Each row of a before or after table is a point. The points were changed in one or more steps. Then noise was added and the rows were shuffled. The steps act on columns, c1 being the first. Name the steps. A step turns or swaps two columns, mirrors them in a line or flattens them onto one, adds a multiple of one to another, or multiplies or shifts one. Angles are multiples of 10 degrees, from the lower column toward the higher: turns from -170 to 170, lines from 10 to 170 but not 90. Use the fewest steps. Two steps may share a column if one is a turn and the other turns, adds or multiplies; they go together, in the order done. Otherwise the lowest column goes first.

Before (8 x 3):
[[-8, 2, 13],
[-1, 20, 9],
[-9, -17, 0],
[-5, -1, 12],
[-11, 9, 22],
[12, -25, 8],
[17, -21, 8],
[20, -19, -10]]
After (8 x 3):
[[-27, -16, 6],
[-33, 16, 18],
[-15, 3, 12],
[61, -21, -3],
[-4, 22, 2],
[-24, 6, 12],
[37, -21, 16],
[52, -18, 15]]
Steps: multiply c1 by 3; turn c2 and c3 by -20 degrees

Before (12 x 4):
[[-17, -43, 18, 10],
[39, 24, 14, -1],
[27, -37, -3, 36],
[60, 22, -25, -3],
[-11, 15, 16, -23],
[-26, 15, -13, -22],
[-12, 1, -13, -17],
[-46, 20, -11, 11],
[3, 21, 6, -39],
[10, -40, -1, 37],
[39, 16, 9, -10],
[-29, 7, 9, -15]]
After (12 x 4):
[[-11, 16, 4, 13],
[-22, -5, 15, -33],
[23, 1, -34, -36],
[-14, -19, 13, 17],
[-40, -5, 21, 12],
[31, -6, -42, -22],
[22, 11, 20, 43],
[-21, -13, 18, -36],
[16, -19, -44, 11],
[-25, 29, 21, -59],
[-7, -9, 7, 32],
[-15, 14, 13, 30]]
Steps: turn c1 and c4 by -110 degrees; turn c2 and c3 by 90 degrees

Before (10 x 6):
[[13, 12, 7, 25, 1, -14],
[-27, 32, -6, 14, 13, -17],
[0, 4, 10, -22, 2, -12],
[4, -31, 2, 42, -44, 10],
[-12, -18, 18, 7, -3, -19],
[-12, 35, -18, 15, -10, 9],
[-35, 2, 13, -20, -56, 3],
[7, -18, -9, -25, -39, -14],
[30, -10, 15, -8, -45, -6],
[2, -28, 6, 50, 6, 18]]
After (10 x 6):
[[-14, 2, 47, 3, -5, 17],
[-7, 0, 43, -2, 1, 30],
[-10, -1, 16, -9, 14, 5],
[6, -1, -9, 38, -48, -8],
[16, -1, 59, 19, -24, 34],
[-18, 2, -25, 19, -23, -25],
[15, 0, -7, 19, -21, -6],
[9, 1, -7, 10, -14, 10],
[-19, -1, -4, 10, -13, -8],
[-16, 1, -12, 9, -14, -3]]
Steps: turn c1 and c6 by -110 degrees; add 1.5 times c6 to c3; multiply c2 by 0; flatten c4 and c5 onto the line at 130 degrees

Before (13 x 8):
[[-13, 14, -3, 4, -2, 3, 9, -9],
[-3, -2, -2, 21, -6, 12, 15, 0],
[-8, -8, -11, 14, 3, 20, 2, -19],
[10, -12, 8, -3, 19, 10, -3, 2],
[1, -9, -9, 12, -5, -26, -3, -2],
[6, -5, -5, -5, -2, 3, 0, 4],
[22, 9, -16, -7, 19, 20, -24, 4],
[19, 11, -20, -13, 18, 5, -13, -1],
[-1, -5, -24, 10, 2, -21, 14, 3],
[-18, 3, -2, 21, 1, 11, 7, 6],
[-6, 0, -10, 10, 9, -14, 2, -2],
[6, -3, -11, 2, 14, 12, 0, 0],
[4, -5, -21, -12, 14, 19, -16, 6]]
After (13 x 8):
[[-13, 7, -59, -6, 3, -23, 1, 2],
[14, -3, -53, 3, 3, 23, 11, 14],
[-5, -4, -26, -1, -3, -17, -1, 9],
[23, 8, -50, -6, -4, 12, -6, 18],
[-8, -5, -28, 23, -19, 7, 7, -1],
[5, 10, 20, 4, -2, 9, 12, 19],
[2, 6, -27, 9, -3, 8, 3, 15],
[-14, 5, -6, 24, 1, -4, -3, -6],
[-13, -13, -5, 24, 6, -5, -5, 2],
[-10, -8, -8, 5, -8, -1, -16, -3],
[0, 1, -22, -8, 0, -27, 8, -5],
[3, 6, -12, -2, 5, 5, 4, -2],
[33, 6, -40, 8, 0, 20, -1, 20]]
Steps: turn c2 and c7 by -110 degrees; turn c1 and c2 by 60 degrees; multiply c3 by 2.5; turn c4 and c6 by -40 degrees; mirror c5 and c8 in the line at 50 degrees

Before (14 x 9):
[[-19, 3, -17, 0, 3, 20, -10, 6, -13],
[-26, -19, -13, 10, 1, 9, 8, -14, -7],
[22, 16, -15, -18, 3, 12, -10, 8, -5],
[-3, 0, 22, -21, 26, -8, -9, -21, 2],
[-3, -17, 15, 13, 6, 15, -10, 0, -20],
[6, -10, 0, -10, -19, -3, 17, -3, 2],
[-14, 21, -16, 7, 5, 19, 4, 2, 1],
[-35, 5, -10, -9, 12, 5, -3, -3, -46],
[11, 18, -16, 36, -10, 0, -8, 4, 6],
[1, 10, 1, -11, -4, 6, -4, -10, 9],
[-25, 7, 15, 10, 14, 11, -21, 1, -5],
[-21, -1, 10, 17, 23, -2, -12, -17, -27],
[-21, 9, -16, -22, 20, -8, -9, 6, 0],
[-4, 12, -13, -1, 2, 21, 28, 17, -10]]
After (14 x 9):
[[15, 15, 15, -2, 4, -3, -11, 13, -19],
[-9, -1, -23, -14, 26, 20, -10, -12, -16],
[-39, 7, -14, 12, 15, 1, -18, 11, 5],
[-28, -1, -11, 46, 24, 16, -14, -5, -5],
[-25, 3, 17, 18, 3, -2, -10, 21, -11],
[19, -9, 2, -8, -20, 4, 17, -2, -8],
[-28, 8, 17, -10, 21, -8, -8, -7, -19],
[-12, 22, 15, 1, 5, 3, 3, 18, 7],
[-10, -16, -15, 35, 6, 3, -11, 15, -4],
[-21, -20, 12, 16, 1, 15, 7, 5, 3],
[-37, 5, 10, 61, 12, 5, -3, 4, -43],
[-1, 12, 0, -17, -2, 9, -5, 3, -1],
[4, 20, 17, 8, -10, -5, -7, 2, 36],
[16, 12, 13, 13, 2, -13, 27, 22, -8]]
Steps: add 0.7 times c7 to c1; multiply c3 by -1; multiply c9 by 1.6; turn c4 and c9 by 60 degrees; turn c6 and c8 by 80 degrees

Before (12 x 11):
[[-7, 13, 7, 9, 13, 4, -5, -10, 2, 4, 5],
[-3, 14, 0, 5, 2, 15, -21, 6, 1, -22, 17],
[-14, 13, -25, -25, 1, -3, -8, -2, 5, 0, -12],
[3, 5, 5, -2, -7, -1, -11, 1, -9, -1, -9],
[-6, 7, -4, -1, -16, -9, -8, -17, -7, 17, 1],
[25, -1, 6, 11, 0, 22, 4, -19, -4, 0, 15],
[3, 8, -6, 13, 0, 20, -19, 6, 3, 6, -3],
[0, 22, -5, 2, -13, 8, -8, 7, 10, 10, -8],
[23, 2, -5, -5, -10, -1, -10, 12, -2, 15, 1],
[-4, 5, 3, 6, -2, 20, -2, 8, -1, -3, 11],
[-3, 15, -11, 19, -16, -7, -1, 13, -4, -5, 4],
[10, 19, -10, 2, -13, 12, -3, 3, -24, -2, 15]]
After (12 x 11):
[[-9, 19, -2, 8, 3, 5, -5, -7, 1, -5, -16],
[0, -5, -4, -2, -42, -9, -6, -24, -7, -18, -19],
[14, 10, -25, -27, -19, -2, -8, -2, 3, -1, -32],
[-2, 11, -3, 5, -16, 16, -20, 22, 2, 23, -4],
[3, 9, -6, 3, -62, 7, -8, 16, 10, -8, -28],
[8, -1, 27, 8, 2, 21, 4, 3, -2, 0, -5],
[15, -6, 18, -5, -22, -2, -12, 12, -2, -15, -19],
[8, 0, -6, 19, -56, -6, 0, 7, -5, 6, -15],
[-3, -2, 9, -3, -21, -1, -12, 0, -8, 3, -29],
[-5, 3, -3, 6, -13, 20, -3, 28, -1, 3, -7],
[6, 8, -1, 13, -14, 19, -19, 25, 5, -7, -23],
[15, 7, 11, 2, -57, 12, -3, 15, -23, 2, -6]]
Steps: turn c1 and c3 by 60 degrees; add -0.3 times c9 to c3; turn c2 and c5 by -40 degrees; multiply c5 by 2.5; add 1 times c6 to c8; multiply c10 by -1; shift c11 by -20

Before (11 x 14):
[[-10, 4, 4, 7, -11, -3, -3, 3, 8, -43, 21, -9, -2, -5],
[2, 9, 2, 3, 5, 27, -8, -4, 10, -3, -11, 2, 0, 2],
[-14, 11, 3, 1, -12, -1, -7, -12, -1, 0, 5, 3, 1, 7],
[6, 12, -1, 8, 0, -2, 0, -6, -2, 2, -2, 3, -14, -3],
[-18, -4, -4, 2, 2, -10, 5, 2, 8, -18, -9, 4, -4, 5],
[4, 6, -20, -3, -4, 6, -10, -3, -4, 1, -10, -1, 3, -5],
[7, 11, 8, -3, 2, -7, 7, -1, 6, 1, -10, 0, 1, -5],
[-60, 7, 4, 7, -12, -6, -11, -1, 9, 3, -5, -5, -1, -3],
[-5, 11, -8, 0, -4, -9, -12, -3, 12, -2, 7, 6, -2, -2],
[-2, -2, 1, 0, -10, -6, -12, -5, 6, -10, -10, 1, -8, -2],
[7, 0, -16, -8, -14, -10, 0, 5, 7, -6, 16, -13, -7, 3]]
After (11 x 14):
[[0, 5, 5, 21, -10, -4, -3, -11, 6, -43, 20, -10, 1, -3],
[0, -4, -4, 5, 2, -11, 6, -18, 9, -17, -13, 4, 1, 4],
[15, 7, 4, 21, -13, -15, -11, -56, 2, 3, -6, -5, 0, -4],
[-5, 10, 8, -9, 3, -5, 8, 7, 1, 2, -11, 1, 0, -4],
[-11, 1, -16, -23, -13, -5, 0, 6, 0, -6, 18, -14, 0, 3],
[13, 11, 3, 3, -12, -8, -7, -9, 4, 0, 4, 3, 0, 7],
[1, -2, 1, 0, -10, -8, -12, 0, 2, -9, -11, 1, -1, -2],
[5, 6, -19, -9, -5, 5, -10, 6, -8, 1, -7, -2, 0, -5],
[-1, 11, -9, 0, -3, -10, -12, -2, 19, -2, 1, 5, -1, -1],
[2, 11, 0, 25, 0, -3, 1, 7, 0, 2, -2, 2, 0, -2],
[16, 9, 2, 9, 6, 23, -8, 3, 7, -2, -14, 2, 0, 1]]
Steps: turn c1 and c8 by 110 degrees; turn c1 and c6 by -30 degrees; multiply c4 by 3; add 1 times c12 to c9; turn c9 and c11 by -20 degrees; multiply c13 by 0

Before (12 x 18):
[[3, 6, -8, -5, -32, -7, -1, 10, -3, -14, 3, 8, -4, -11, 4, 2, 4, 3],
[8, -5, -8, -3, 7, -8, -3, 11, -5, 6, 14, 9, -4, -10, -6, 5, -5, -19],
[-4, 10, 5, 0, 2, -5, 6, 8, -1, -15, -3, -2, -3, -11, 2, 0, -9, -5],
[-3, 9, -6, 6, 8, 9, -2, -5, -1, 0, -5, -3, -3, -16, 9, 1, 10, 5],
[-3, -4, -8, -7, 5, 3, -12, -2, -20, 9, 7, -16, 5, -5, 3, 3, -9, -2],
[0, -3, -3, -7, 3, -7, 9, -60, -13, -13, -3, 3, -3, -14, 7, 3, 2, -2],
[8, 8, -3, -4, 10, -10, 0, 11, -7, 8, -4, -12, -1, -15, -27, 20, -1, -6],
[-12, -2, -6, -5, 8, 6, 9, 11, 0, 8, 0, -1, 4, -12, 6, 21, -6, -8],
[2, 6, -6, -8, 4, 25, -24, 10, -26, -13, 0, 5, 0, -9, 3, 10, -7, -11],
[7, -2, 16, 5, -11, -7, 7, 11, -8, -10, -5, 8, -2, -14, 4, 4, -7, 4],
[6, -1, 2, -4, 1, 4, 7, 10, -5, -15, 0, -1, -2, -3, 6, 1, 12, 2],
[3, 5, 13, -3, 7, -3, 7, -3, -14, -10, 25, 8, 5, -10, 6, 10, 3, 0]]
After (12 x 18):
[[11, 3, 16, 3, -11, -7, 3, 7, -8, -6, -5, 8, -2, -17, 3, -2, -2, 7],
[-2, -10, -9, 5, 5, 3, 1, -3, -20, 12, 7, -16, 5, -5, 3, 2, 0, -9],
[-5, -1, -6, -1, 8, 9, -10, -3, -2, -5, -5, -3, -3, -9, 9, -3, 15, 4],
[10, 5, 3, 2, 1, 4, 2, 5, -5, -19, 1, -1, -2, -2, 6, 2, 4, 6],
[11, 5, -8, 6, 7, -8, 7, 8, -5, 8, 13, 9, -3, -10, -6, 0, 5, -18],
[10, -13, -6, 12, 3, 26, -11, 2, -26, -8, 0, 5, 0, -15, 3, 2, -6, -22],
[-3, 7, 13, 10, 7, -3, -2, 3, -15, -10, 25, 8, 5, -9, 5, 0, 3, 4],
[10, 0, -8, 3, -32, -7, -7, 3, -4, -14, 3, 8, -4, -12, 4, 2, 3, 2],
[11, 10, -6, 22, 8, 6, 5, -12, 0, 10, 0, -1, 4, -11, 6, -1, 5, -3],
[8, 11, 5, 0, 2, -5, -7, -4, -1, -9, -3, -2, -3, -17, 2, 0, -8, -1],
[11, 6, -3, 20, 10, -11, -6, 8, -7, 8, -5, -12, -1, -11, -27, -1, 11, -5],
[-60, 7, -3, 5, 3, -7, 5, 0, -13, -12, -3, 3, -3, -15, 7, 3, 3, 3]]
Steps: swap c1 and c8; turn c7 and c18 by 30 degrees; turn c2 and c7 by -70 degrees; turn c4 and c16 by -110 degrees; multiply c16 by 0.4; turn c10 and c17 by 30 degrees; turn c14 and c17 by -30 degrees
